Rows are points. Each copy is the shape, with its points in the same order, turned, moved and blurred by noise. Is it also mirrored, or only turned?
In the rows, 128 means zero.

Shape (6 x 2):
[[114 120]
 [133 131]
 [103 114]
 [ 99 179]
 [179 106]
 [122  93]]
Copy 1:
[[128 128]
 [131 104]
 [125 141]
 [188 120]
 [ 90  75]
 [ 99 130]]
Copy 1 is: only turned
Copy 2:
[[129 126]
 [134 117]
 [117 148]
 [ 83  89]
 [181 102]
 [144 148]]
Copy 2 is: mirrored

Shape, 7 rows:
[[145 145]
 [106 114]
 [105 141]
 [132 104]
 [202  98]
 [102 134]
 [124 146]]
Copy 1 (7 x 2):
[[137 107]
 [133 155]
 [112 137]
 [156 141]
 [209  95]
 [114 144]
 [121 119]]
Copy 1 is: mirrored
Copy 2, 7 rows:
[[119 105]
 [103 155]
 [ 89 133]
 [133 147]
 [189 109]
 [ 87 137]
 [103 119]]
Copy 2 is: mirrored

Shape, 7 rows:
[[221 126 154]
 [ 94 116 130]
 [107 134 150]
 [106 118 145]
 [120 102 117]
 [109 134 110]
 [130 130  98]]
Copy 1 (7 x 3):
[[156  43 101]
 [ 99 156 130]
 [101 132 147]
 [ 96 137 133]
 [115 145 104]
 [129 154 134]
 [147 149 119]]
Copy 1 is: only turned
Copy 2 (7 x 3):
[[216 136 158]
 [106 131  93]
 [128 150  85]
 [128 135  90]
 [114 115 121]
 [101 149 123]
 [111 145 147]]
Copy 2 is: mirrored

Shape (10 x 4):
[[153 131  96  49]
 [149 138 122 166]
 [134 147 175 142]
 [169 123 161 129]
 [159 130 122  77]
 [132 120 113 162]
 [166 130 109 101]
 [171 117 148 145]
 [149 162 125 157]
 [140 146  95 121]]
Copy 1:
[[120 140 197  71]
 [131  85 103 117]
 [152 131 111 154]
 [147 140 107 108]
 [135 143 169  85]
 [104  88 108 121]
 [130 118 150  79]
 [139 127  96 108]
 [151  80 121 121]
 [121  90 157 103]]
Copy 1 is: mirrored
Copy 2 (10 x 4):
[[142 117  48 122]
 [105 112 158 123]
 [159 136 171 128]
 [160  95 145 148]
 [155 110  86 133]
 [ 98 121 148 145]
 [133  98  97 128]
 [144  94 152 146]
 [118 113 162 103]
 [108 123 111 120]]
Copy 2 is: mirrored
Copy 3:
[[148  90 201  83]
 [143 159 104 111]
 [121 130 119 163]
 [156 107 124 142]
 [144  99 171 110]
 [128 147  97  99]
 [160 110 158  98]
 [163 115 100 133]
 [145 163 123 131]
 [137 142 152  91]]
Copy 3 is: only turned
Copy 4:
[[205 123 141  98]
 [115 164 122 160]
 [111 109 158 175]
 [153 128 157 185]
 [190 120 140 129]
 [118 145 102 151]
 [180 147 140 137]
 [141 149 133 183]
 [113 163 150 146]
 [144 149 129 115]]
Copy 4 is: only turned

Shape:
[[142 106 125 144]
 [153 123  72 107]
 [ 93 128 103 148]
 [110 126  94 170]
 [152 101 147 103]
 [ 93 168 128 168]
 [111 159 148 104]]
Copy 1:
[[151 143 111 139]
 [133  75  94 125]
 [ 89 143 132 125]
 [ 88 141 104 145]
 [170 130 123 102]
 [ 83 135 164 156]
 [140 120 179 107]]
Copy 1 is: mirrored
Copy 2:
[[126  80 130 119]
 [ 88 106 108 171]
 [157 109  85 130]
 [155  85  96 146]
 [103 109 145  92]
 [196 121 117 134]
 [143 161 129 111]]
Copy 2 is: mirrored
Copy 3 (7 x 4):
[[158 152 119 131]
 [182  96 120 149]
 [106 127 131 156]
 [124 143 128 180]
 [163 138 128  88]
 [100 146 171 171]
 [122 128 178 103]]
Copy 3 is: mirrored

Shape, 12 rows:
[[147 109 183 131 129 152]
 [157 140  85  91 170 142]
 [100  70 156 139  68 125]
 [154 112 149  88 103 137]
 [144 134 185 113  93 130]
 [128 121 137 110 161  99]
 [152 170 144 145 138 123]
 [ 93 124 108 106 145 144]
 [130 131 162 116 123 157]
 [119 102 204  89 116 142]
 [111 126 151  98  99 141]
 [158 118 101 115 139 139]]
Copy 1, 12 rows:
[[149 164 160 101 135 152]
 [150  72  97  89  95 139]
 [106 141 191 153 169 106]
 [116 109 173  93 128 147]
 [ 97 158 173 103 126 157]
 [120 125 109  83 129 104]
 [118 154 108 114  82 146]
 [127  98  98 127 154 127]
 [125 142 141 114 136 161]
 [115 152 170  85 178 154]
 [ 99 121 152 120 149 153]
 [147  95 133 111 100 127]]
Copy 1 is: only turned
Copy 2, 12 rows:
[[ 85 140 180 136 112 124]
 [162 114 130 142 196 159]
 [104 155 126  84  72 105]
 [128 126 175  94 130 148]
 [111 112 188 118  91 131]
 [161 121 150 134 148  91]
 [138  89 158 168 119 131]
 [117 100 110 110 163 111]
 [ 92 115 160 131 130 129]
 [ 83 127 198  87 123  90]
 [102  98 153  91 117 116]
 [145 136 134 131 149 155]]
Copy 2 is: mirrored

Shape (11 x 6):
[[112 129 109 107 150 161]
 [124 134 134  80 118 155]
 [131 123 120 173 134 100]
 [138 127  95 105 114 162]
 [102  80 102 187 125  86]
 [ 98 132 103 198 129  92]
 [132 127 142 106 103 160]
 [ 83 121 116 173 130  78]
 [137 134 131 128 146 174]
 [108 108 135 135 134 159]
 [107 138 116 134 111 186]]
Copy 1, 11 rows:
[[130 133 123 118  73 121]
 [143 167 129 107  89 152]
 [109 109 108 143 160 132]
 [143 142  91 108  78 158]
 [ 75  66 120 138 156 153]
 [104  85 112 176 154 142]
 [156 156 129 104 106 158]
 [ 81  95 133 166 149 150]
 [162 125 116 110 101 117]
 [141 109 140 109 105 137]
 [174 119 127 135  80 152]]
Copy 1 is: mirrored
Copy 2 (11 x 6):
[[111  74 107 108 162 135]
 [ 99 112 109  96 171  99]
 [150 124 123 164 112 149]
 [121  89  92 105 139 104]
 [167 107 171 166  90 147]
 [128 108 132 180  81 168]
 [116 137 101  90 155 115]
 [114 106 169 182 104 154]
 [124 100  87 110 158 150]
 [123 117 126 100 144 153]
 [106 101  99  74 128 147]]
Copy 2 is: only turned

Shape:
[[110 129  68  58 115 136 126 153]
 [117  84 108  75  94 131 133 168]
 [136 115 166 111 104  84 135 114]
 [ 90 136 107  97  83 104 150 139]
 [128 137 126 185 158 116  76 172]
 [131  94 140 160 105  80  93  93]
 [135 156  84 162 109 120  94 157]
 [171 132 164 157 103 101  89 119]
 [145 124  86 135 152 144  92 106]
 [124 136 180 128 111 170 118 101]
 [130 116 120 133 119 134 158 136]
 [129 115 131 113 123 112 129 120]
 [115 177 129 129 125 161 137 116]]
Copy 1 (13 x 8):
[[ 87  99  89 147 109 108 170 175]
 [132  93 133 158  88 110 150 182]
 [175  83 137 106 130 145 121 133]
 [127 100 110  97  90 106 148 149]
 [118 113 148 176 149  90 113  51]
 [198  92 118 143 114 136 133  77]
 [118 112 123 144 136  78 171  76]
 [176  83 164 132 160 141 146  78]
 [130 127  96 178 150 139 159  95]
 [130 130 167 122 126 195 139 111]
 [148 143 134 137 125 117 134 140]
 [153 107 117 137 130 135 131 133]
 [ 98 152 131 102 138 152 151 112]]
Copy 1 is: mirrored
Copy 2 (13 x 8):
[[119 130  74 104 148 160 133 195]
 [139 118  70 129 109 183 122 156]
 [108 122  95 129  73 107 134 106]
 [ 82 129  82  89 116 159 132 134]
 [105  81 175 165 162 122 103 119]
 [104 131  93 166 124  94 119  69]
 [ 92 140 155 142 167 143 121 132]
 [114 145 150 167  95  97 117  97]
 [145 135 119 137 178  95 121 139]
 [151 135 132  91  95  98  77 112]
 [139 117 115 102 123 142 142 113]
 [125 118  96 123 114 117 132 125]
 [119 133 148  68 131 110 113 139]]
Copy 2 is: only turned
Copy 3, 13 rows:
[[142 127 113 199 116  83  82 146]
 [133 122 120 192  91  81 139 172]
 [ 87 136 150 132 120 108 171 127]
 [112 151  93 186 109 101 134 117]
 [174 149 150 125 111 199 129 149]
 [131 136 160 101  83 124 167 100]
 [171 179 116 129 108 148 108 136]
 [113 163 159  80 107 139 150 148]
 [170 104 135 111 120 123  93 128]
 [ 73 100 104  99 103 144 127 153]
 [137 120  97 138 129 116 151 146]
 [120 119 134 139 122 114 144 132]
 [105 125  82 126 139 148  99 135]]
Copy 3 is: only turned

Shape:
[[146  89 160 134  69 138 129 122 164]
 [120 161 152 127 111 149 136 119  92]
 [122  92 138 142  57  94 118 118 172]
 [165 104 145 168  98 104 125 139 165]
 [104 120 121 127 138 122 157 111  92]
 [ 89 130 151 145 131 149 112 116 104]
 [110 144 104 125 121 176  82 116  58]
 [111 154 142 121 111 118 118 137  80]
 [129 136 141 118 129 117 125  75  95]
 [133 128 131 142  88 110 128 114 201]
 [123 129 131  82 125 173  79 163 101]
 [112 127 159 133 131 112 108 101 108]]
Copy 1 (12 x 9):
[[180 134  82 161  96 110 111  90 101]
 [159 129 164 139 123 118 122 144 151]
 [168 108  64 131  63 136 118  98  98]
 [168 128  74 103 118 103 131  87 109]
 [143  84 160 118 125 125 122 128 108]
 [138 113 144 137 126 115  92 140 137]
 [134 137 175 132 145 189  83 151 156]
 [161 118 144 113 127 140 121 170 129]
 [146 122 177 100  95 127 123 115 117]
 [134 128  68 131  80 108 152  81 122]
 [127 175 135 157 153 160 102 178 103]
 [144 120 145  99 104 113 102 139 118]]
Copy 1 is: mirrored
Copy 2 (12 x 9):
[[ 92 154 134 180  95 112 130 190  99]
 [114 172 141 141 146 147  84 122 123]
 [ 99 148 120 196  72  71 120 166 117]
 [126 131 132 202  92 120 147 173 135]
 [108 147  88 137 144 131 117 105 127]
 [142 159 102 135 130 131  86 132  99]
 [117 126 116  93 130 154  40 138 125]
 [121 166 117 140 144 121  76 130 156]
 [104 127 113 166 170 120  86 120 119]
 [124 134 157 194  82  84 144 140 105]
 [128 146 146  71 137 119  88 178 124]
 [135 142 103 161 153 107  90 139 115]]
Copy 2 is: mirrored
Copy 3 (12 x 9):
[[103 118 128 142 111  68  77 165 136]
 [121 133 146 170  99 155 141 152 136]
 [ 60 133 100 131 131  55 109 162 140]
 [ 99  96 101 108 117  89 110 161 106]
 [118 134 155 137 108 127 153  98 143]
 [141 157 156 153 133 121 149 142 124]
 [162 202 146 127  88 151 149 155 137]
 [108 145 145 131 121 153 159 159 154]
 [ 90 165 158 141 112 144 118 114 121]
 [ 88 116  70 149 143  85 101 138 118]
 [182 172 136 116 130 143 107 170 171]
 [105 156 160 136 142 128 130 138 113]]
Copy 3 is: mirrored
Copy 4:
[[114 129 135  97 100 121 176 125  67]
 [130 123 152 163 147 162 116 148 102]
 [160 134 128  99 106  78 179 133  80]
 [132 111 123  64 108 112 133 129  85]
 [106 118 153 159 162 108 122 146 129]
 [123 135 168 159 117 141 122 136 132]
 [134 102 176 209 116 139  94 119  99]
 [159 103 159 156 153 150 125 138 121]
 [131 147 164 155 171 120 110 116  99]
 [142 155  89  96 104  98 146 133  95]
 [127  85 138 187 106 167 135  78 113]
 [139 146 169 136 142 125 120 118 120]]
Copy 4 is: mirrored

Shape:
[[162 101 115 101 145 162  97 160 122]
 [114 128  90 104 101 128 164 103  92]
 [106 133 160 169  94 165  73 127  88]
 [ 85 125 124 162 144 160 134 127 132]
 [ 75  91 150  89 117  99  86 156 123]
 [104 126 142 146 175 108  86  96 121]
 [150 175 157 128 115 143 165 127  80]
 [111 172 123 117 141 168 114 130 158]
 [157 114 147 107 152 114 163 173 121]
 [140 130 175 126  99 125 163 135  82]
 [137 125 107 155 102 151 163 148 164]
 [150 134 156 111  95 150  99 175 119]
 [168 133 121 158 103  89  97 155  92]
 [109 118 147  85  84 104 105 114 133]
 [132 126 119 126 164  95 137 113 133]]
Copy 1 (15 x 9):
[[169 145 106 170 139 127 120 179 156]
 [107 118 109 127 139 201 118 107 137]
 [138  86 163 163 135 145 192 169  97]
 [134 116 139 164 162 134 178 105 145]
 [168 150 102 193  93 140 145 119  83]
 [117 127  97 166 107 121 211 133 148]
 [131 113 102  72 166 145 153 144 111]
 [154  77 119 144 151 105 156 112 168]
 [141 176  98 115 152 116 116 129 131]
 [137 146 129  85 142 153 149 139  88]
 [116 127 174 134 152 127 111 113 154]
 [164 113 139 135 138 116 118 182 102]
 [ 78 135 129 143 137 119 123 182 108]
 [146 123 124 138  70 156 132 131 108]
 [109 151  92 142 124 123 150 115 162]]
Copy 1 is: mirrored
Copy 2:
[[144 144 173 147 168 152  99 116 146]
 [ 96  96 123 107 121  92 117  82 139]
 [152 119 169 164 105  89 105 177  88]
 [127 145 131 147 100 127  69 115  81]
 [126 170 184  76 136 126 134 144  82]
 [144 107 131 128 127 172 117 132  55]
 [124 109  96 173 148  81 136 128 123]
 [ 99 148 117 156 110 153 105 154 126]
 [137 171 116 136 168 123 139  89 122]
 [149 132 104 138 157  61 136 125 117]
 [160 161 113 141  86 124 104  95 148]
 [148 166 160 154 143 109 138 150 142]
 [173 117 167 161 124 117 183  97 116]
 [131 133 141  65 127 112 152 151 122]
 [140 123 104 122 133 157 136  96  96]]
Copy 2 is: mirrored

Shape, 15 rows:
[[160 131 113 137 116  94 138  88  82 169 112]
 [ 90 182 143 103 139 102 132 168 148  98 154]
 [158 108  99 145 140  78 138  76 126 138 117]
 [126 171 142 104 126 102  99 166 101  74 188]
 [ 98 147 138 174 133 155 123 134 146 118 123]
 [154 166 101 123 164  96 129  84 102 159 110]
 [121 142 101 151 139 136 163 136 129 148 138]
 [127 155 108 168 116 146 172 137 160 138 135]
 [117 156 130 145 109 163 157  99 175 139 148]
 [129 111 113  93 144 127 152  96 102 141 115]
 [186 121 104 104 143 115 122 113 122 152  98]
 [134 122 120 161 155 127 159 109 149 171 139]
 [106 158 170  97 118 102 114 170 133 126 154]
 [ 92 161 118 120 141 141 109 152 152 144 181]
 [152 177 173 140 165 102 130 142 101  96 176]]
Copy 1 (15 x 11):
[[103 127 139 100 111  76 124 110  86  96 109]
 [125 161 154 147 125 137 134 215 143 160  98]
 [137 119 142  91  98  85 121 133  99  80 142]
 [145 158 159 128 161 118  95 193 108 197  98]
 [110 132 110 174 119 102 152 166 129 149 168]
 [ 88 142 160  89 131  89 145 144  87  87 136]
 [101 113  95 126 113 109 151 170 113 118 127]
 [116 141  78 143 125 100 165 167 133 119 128]
 [116 175  76 140  96 120 166 144 130 126 150]
 [ 86 122 132  95 101 130 109 131 115 106 126]
 [123 118 153  96 143 128 132 106 102  84 128]
 [117 119  96 130  95 114 153 159  86  91 140]
 [131 151 156 165 117 144 131 173 118 170  84]
 [122 140 125 129 117 143 176 189 103 182 128]
 [123 167 147 156 161 109  85 198  76 140 120]]
Copy 1 is: only turned
Copy 2:
[[161 158 109 143 137 152 154 101  81 149 134]
 [143 139 156 166  85 106 125 190 149 110  83]
 [143 141  93 118 141 150 178  96 123 157 111]
 [167 145 164 154  57  76 155 159 145  94 108]
 [131 103 115 156 135  96 102 160 152 134 148]
 [135 188  96 144 130 126 147 119  90 168 101]
 [143 134 118 152 127 136 134 176 135 165 149]
 [166 111 115 147 130 138 119 172 154 180 142]
 [152  99 110 109 109 137  92 167 142 175 133]
 [115 163 100 129 108 164 141 129 113 127 138]
 [139 190 118 142 122 157 130  90 133 161 133]
 [132 133 126 108 156 145 134 157 135 171 143]
 [145 141 190 154  93 123 114 159 134 101 102]
 [115 120 167 146  80  94 125 180 137 154 131]
 [183 176 143 122 114  73 146 170 137 100 110]]
Copy 2 is: mirrored

Shape, 16 rows:
[[126 104 189 107 150 136 152 144 128  96 122  72]
 [107 144 201 117 112 163 161 107 162 116 102 111]
 [144 123 110  97 137 146 186 164 133 112 133  73]
 [115 124 169  91 107 119 162 125 108 124 108 145]
 [145 130 123 119 143  64 154 109 138 192 105 114]
 [ 91 125 134 115 108 123 168 148 138  94 174 117]
 [ 65 114 163 133 138 141 136 114 111 138 100 158]
 [165 132  91 148 182  89 143 132 140 131 122 130]
 [123 180  95 135 128 116 126 124  84  94 109  88]
 [121 135 117 146  94 156 147 130 159  86 118 137]
 [148 159  99  67 126 126 148 104  56 108 160 112]
 [139  68 117 130 101 130 112 134 102 123 142 124]
 [108 127  97  70 135 101 108 136 100 100 144 100]
 [119 170 153 107  97 152 123 126 142 151 161 153]
 [138 124 128 107 106 123 108 142 127 111  74  86]
 [110 148 152 172 142  89 111 168 124 129  81 134]]
Copy 1 (16 x 12):
[[144 105 158 131 136 120 202 187 144 153 153 128]
 [156 139 176 173 167 132 152 161 150 184 141 151]
 [126  93 112 131 130 177 158 183 155 125 175 120]
 [148 143 129 142 105 121 144 145 165 170 118 145]
 [ 87 179  92 131 128 152 161 112 109 149 130  97]
 [128 114 114 135 149 109 143 163 176 106 151 171]
 [121 155 173 121 109 118 145 126 133 164 126 194]
 [ 98 105 110 129 126 167 173  97  95 101 123 117]
 [117  66  95 116 132 129 116 154  85 161 131 147]
 [127  92 150 183 133 132 110 138 138 118 150 162]
 [138  77  88  67 124 133 104 149 161 153 110 108]
 [116 118 153 117  80  92 124 143 137 102 156 112]
 [ 93  95 108  92 114 116 132 187 141 121  97 130]
 [166 160 140 133 163 130  93 145 139 119 113 144]
 [110 110 140 161  99 128 135 189  99 155 130 113]
 [134 139 123 157 104 119 172 134  57 135 122 176]]
Copy 1 is: mirrored
Copy 2, 16 rows:
[[ 81  92 133 165 138 130 106 122  76 155 132 108]
 [ 65 105 146 146 124 173 111 168 122 192  97 112]
 [131  82 124 117 122 148 137  95 102 154 164 131]
 [108 108 117 113 129 151  88 175 109 123 102 103]
 [159 117  95 137  92 127 151 153  95 118  57 162]
 [ 93 100 104 104 162 106 118 142 146 144 144 134]
 [ 71 152  83 151 124 154  94 193 132 138 109 135]
 [145 130 128 154 102 129 137 106 120  88 113 186]
 [163 100 124 177 102 139 108 142 179 120 146 125]
 [ 76 113 133 109 100 150 119 131 182 135 132 134]
 [197 122 114 122 139 132  71 114 155 126 129  99]
 [ 97 143  90 116  92 102 118 117 135  98 126  87]
 [150 111  92 150 160 129 123 125 151  98 132  98]
 [114 161 148 101 144 141 139 172 154 164  95 109]
 [113  80 130 160  88 155 140 135 136 114 121  87]
 [ 97 122 137 172  91 128 141 200 129  94 131 155]]
Copy 2 is: mirrored

Shape, 17 rows:
[[150 129 170 115 125 119 138  95 110 114 135 135]
 [119 153 146 102 126  91 101 107 147 114 139  84]
 [116 136 144 147  96 147 110 170 126 125 105 120]
 [ 80 116 135 140 128 100 118  79 118 106 107  54]
 [139  70 166 198 180 164 165 142 134  81 136 160]
 [131  83  96 142 122 119 111 167 144 122 113 151]
 [108 137 158 125 109 109 125 151 134 168 131 142]
 [ 83 126 156  78 130 144 132 145 127 130 126 106]
 [108 126 145 153 153 122 140 130 144 122  96 163]
 [141 114 179 128 144  94 162 131 155 103 119 155]
 [113 137 185 139 127 163 154 132 141 129 164 145]
 [128  94 121 147 123 160 124 159 149 159 121 104]
 [ 79 120 136 154 143 152  96 127 130 108 229 143]
 [114 137 155 105 171  88 148 141  91 113 150 123]
 [117 121 140 154 176 146 105 123 143 123  85 145]
 [136 104  87 143 149 167 160 121 159  92 124 155]
 [125 134 113 115 140 129 164 137 135 121  94  71]]
Copy 1:
[[146 115 131 108 113 149 147 165 149 153 146 121]
 [138 143 176 154 107 130 116 170 142 126 167 106]
 [113 136 108 161 121 119 135 133 125 111 133 159]
 [111  83 198 154 119 135 109 145 166 102 188 138]
 [156  63 119  85 109 100 140 138  77 171 153 219]
 [153 114 119 135 169  83 107  90 105 121 133 153]
 [142 172 141 123 114 116 160 111 141 117 138 151]
 [151 157 138 150  98  89 136 145 181 123 158 155]
 [141 125 143 123 136 135 141 110 121 162 167 183]
 [171 120 130 108 111 132 162 128 106 159 187 139]
 [140 156 126  85  83 119 161 168 125 137 149 183]
 [154 128 127 126 116 112 101 114 120  93 121 182]
 [119 145 191  85 140  48 134 196 117 130 129 171]
 [137 119 164 124  81  88 140 133 148 186 168 120]
 [157 119 150 160 139 148 117 125 126 170 139 199]
 [147 125 105  85 149 117  76 135 128 153 171 192]
 [136 124 128 143  88 131  72 117 154 119 182 144]]
Copy 1 is: only turned
Copy 2:
[[145 122 141 139 136 128 133  91 149  94  99 112]
 [105 118 159 129 135 155 106 136 121  98  66 150]
 [140 113  94 112 107 173 137 150  98 118 125 106]
 [106 109 141 202 120 152 142 162 113 101  90 167]
 [131 119  53 195 133 133  94  60 130 143 156  83]
 [104 135  81 106 143 130 144 125  98 164 134 129]
 [137  81 129  99 149 133 126 134  92 103 121 105]
 [164 125 121 136 171 158 117 142  78  94  84 125]
 [140  91  83 141 151 119 111 135 138 134 123 116]
 [117 100  90 142 158 105 110  91 143 120  79  85]
 [175  92 125 132 125 144  86  95 101 113 119  89]
 [126 141 113 134 130 142 120 146  70 135 156 103]
 [151  84 138 139 129 182  73  56  82 147 141 162]
 [125 101  99 130 163 132 111  87 114  61  96 154]
 [139 112  92 153 160 146 104 154 159 137 143 123]
 [154 152  82 151 120  99  98 107 121 173 126 139]
 [125 157 100 150 126 111 110 162  96  86  99 141]]
Copy 2 is: mirrored
Copy 3, 17 rows:
[[125 112 108 100  99 124 127 141 155 141 129 128]
 [114 125  92 134 149 122  85 107 146 157  92 151]
 [112 113 148 116 151 147 140 132 106  88 103 162]
 [148 125  82 156 155 138  88 167 103 167  93 150]
 [111 142 101  88  71 187 177 157  63 111 183 104]
 [110 112 155 175 110 168 137 105 105 101 143 137]
 [ 90  79 136 130 167 123 145 117 142 117 131 136]
 [136 127 115 121 185 148 109 134 161 105 142 135]
 [128 110 109 145 127 154 180 120 111 117 149 149]
 [111 115  84 117 110 172 166 114 152 140 125 117]
 [106 116 122  63 150 139 141 139 130 136 164 135]
 [ 75 143 146 153 154 134 137 156 105  94 145 144]
 [113 105 138  84 147 141  80 115  63 165 203 151]
 [155 107  83 105 144 116 124  96 127 126 135  92]
 [134 119  81 145 120 145 155 130 101  94 158 176]
 [134 180 157 140 100 168 161 117 112 134 170 143]
 [132 178 117 144 158 124 142 136 126 112  96 119]]
Copy 3 is: mirrored
Copy 4, 17 rows:
[[121 170 128 120 129 122 162 128 110 142 150 163]
 [149  98 100 141 141 156 168  97 115 141 131 147]
 [161 105 126 110  93 111 109 154 139 150 116 157]
 [115  86  46 132 103 141 168 107  98 127 156 165]
 [125 199 101 142  96 119  90 198 105  77 170 137]
 [125  98 138 124 118 114  75 154  84 137 145 125]
 [150 101 150 125 124 111 118 124 148 144 170 165]
 [178 107  87  94 164 111 133 140 135 155 173 154]
 [132 130 123 174 114  92 118 160 126 129 167 138]
 [119 157 137 164 146 114 132 157 119 120 158 180]
 [172 167 120 109 126 110 140 135 154 108 170 152]
 [157 119  98 107  99 115  64 126 128 137 150 136]
 [194 126 128  89 110 140 158 134 111  60 179  86]
 [109 131 118 119 162 157 160 166 142 136 173 137]
 [147 143 100 172  94 116 116 157 109 155 165 115]
 [130 153  97 127 137  65  96 161  97 103 124  98]
 [107 114  59 125 144 118 104 129 138 140 119 152]]
Copy 4 is: mirrored

Shape, 15 rows:
[[129 135 104 188 124 122 108  91 121 122 107 141]
 [148  62  99 116 155 146  92 128 117 109 111 184]
 [132 114 166 128  68  87 113 198 138 141 140 101]
 [113 119 145 114  80 100 134 143 132 146 123  81]
 [132  86 120 118 174 113  98 103  86 133 142 159]
 [125 139 109  94  70 118 135 168 113 134 136 112]
 [154  72  99 140 163 114 145 149  94 151 127 170]
 [121 116 148 122  85 156 136 175 121 145 153 120]
 [ 99 128 135 153 150 135 152 103 133  90 103 141]
 [138 155 135 110 115  99 115 184 148 141 157 120]
 [112 155 167 113  78 108 118 170 123 173 114 137]
 [152  80 117 119 133 128 125 113 144 156 157 169]
 [174  89 117 111 152 116 132 114 126 134 103 167]
 [153 132 146 158 121 137 141  83  93  78 121 151]
 [143 148 157 129 102 145 122 160 124 150 114  67]]
Copy 1, 15 rows:
[[102 103 124 163 137 172 157 146 122 105 110 120]
 [127  92 125 102 180 125 101 203 142 114 100 139]
 [160 188 153 156 146  91  91  98  88 127 122  91]
 [120 164 134 148 119  90 120  88 128 134 117  87]
 [121  99 117 120 133 104 112 182 149  61 111 141]
 [162 136 125 124 142  83 140 104 115 134 137  70]
 [145 117 173 102 166 127 121 177 165  74 122 125]
 [149 185 132 102 132 102 136 135 102 134 123  88]
 [105 108 118 105 113 172 126 119 133 128 122 147]
 [157 150 145 145 138  82 126 115  89 122 166 126]
 [156 159 147 156  94 105 105 135 103 139 154  70]
 [106 114 171 106 146  91 132 182 117 106 109 127]
 [138  90 166 124 145 113 118 174 157 121 101 145]
 [147  95 114 119 103 167 150 138 116 109  67 141]
 [152 192 115 162 118 106 150 117 135 149 126 114]]
Copy 1 is: only turned
Copy 2 (15 x 12):
[[131 152 157 116 111 135 126 117 165 193 121 101]
 [113 124 119  74 167 129 154  75 113 148 147  73]
 [160 183 123 134 141 109 111  95 157  74 146 183]
 [147 159 128 150 115 107 128 122 158  82 103 150]
 [134 100  96 105 148 143 145  75 121 168 108 107]
 [141 125 134 140 120 128 134 129 162  70 156 147]
 [158 129 100 110 115 135 176  53 121 154 155 101]
 [121 153 124 159 127 115 131 116 115  95 163 160]
 [156 154 144 110 125 118 151 156 110 172 111 101]
 [151 159 111 132 154 153 153 122 169 102 150 181]
 [140 174  88 134 109 147  96 134 153  88 145 159]
 [128 145 103 153 166 148 158  76 133 141 139  87]
 [145 146 120 102 138 168 164  78 123 131 124  76]
 [161 129 182 124 124 160 113 122 100 168 119 101]
 [110 174 148 135  96 139 141 120 137  93 113 181]]
Copy 2 is: mirrored
Copy 3:
[[127 165 126 129 127 139 127  85 126 136 117  64]
 [155 195  76 157 119 157 129 124 135 193 111 136]
 [116 129 143 158 186 145 104 177  93  84 137 150]
 [147 128 156 128 164 135  94 129 116  78 134 151]
 [161 140  71 158 127 131 140  85 123 170 138 131]
 [132 156 174 176 162 124 109 130 147 100 156 155]
 [132 150 102 180 151 143 136  89 112 188  93 155]
 [106 127 140 151 178 150 102 148 159 119 141 155]
 [141 152 143  85 116 141 157 111 140 153 114 108]
 [ 88 128 135 169 142 108 136 156 116  98 145 154]
 [ 97 157 138 124 192 123 105 124 110  97 165 160]
 [135 161  76 163 160 125 134 110 157 137  91 143]
 [148 177 101 143 140 104 129 107 123 175  87 150]
 [157 146 138 110 154 102 135 126 152 187 124  68]
 [105 118 152 125 144 120  59 143 120 114 135 140]]
Copy 3 is: only turned
Copy 4, 15 rows:
[[146 138 157 162 103 151 152 117 144 140 134  91]
 [167 185 154  80 106 103 160 123 181  91 127 119]
 [141 112 173  83 165 123 136 121  71 170 127 186]
 [117 101 145 102 149 111 120  97  92 157 119 145]
 [153 195 163 125  94  97 107 109 165 103 125 140]
 [104 120 132  81 164 131 118 125 133 176 124 159]
 [108 197 181 100 103 117 150  99 156 101 165 147]
 [144 130 115  85 149 145 134  95 115 150 144 180]
 [142 106 123 146  81 108 153 121 151 118 155 122]
 [128 138 142 118 174 119 126 156 104 143 139 183]
 [148 119 145  98 174 122  95 118  94 170 176 145]
 [136 187 138  90 113 135 128 124 120  85 133 129]
 [124 193 149  95 107  89 149 126 139 110 153 106]
 [151 154 115 140  54 123 156 125 145 170 138 120]
 [140 126 119 133 176 108 148  79  97 176 135 153]]
Copy 4 is: mirrored
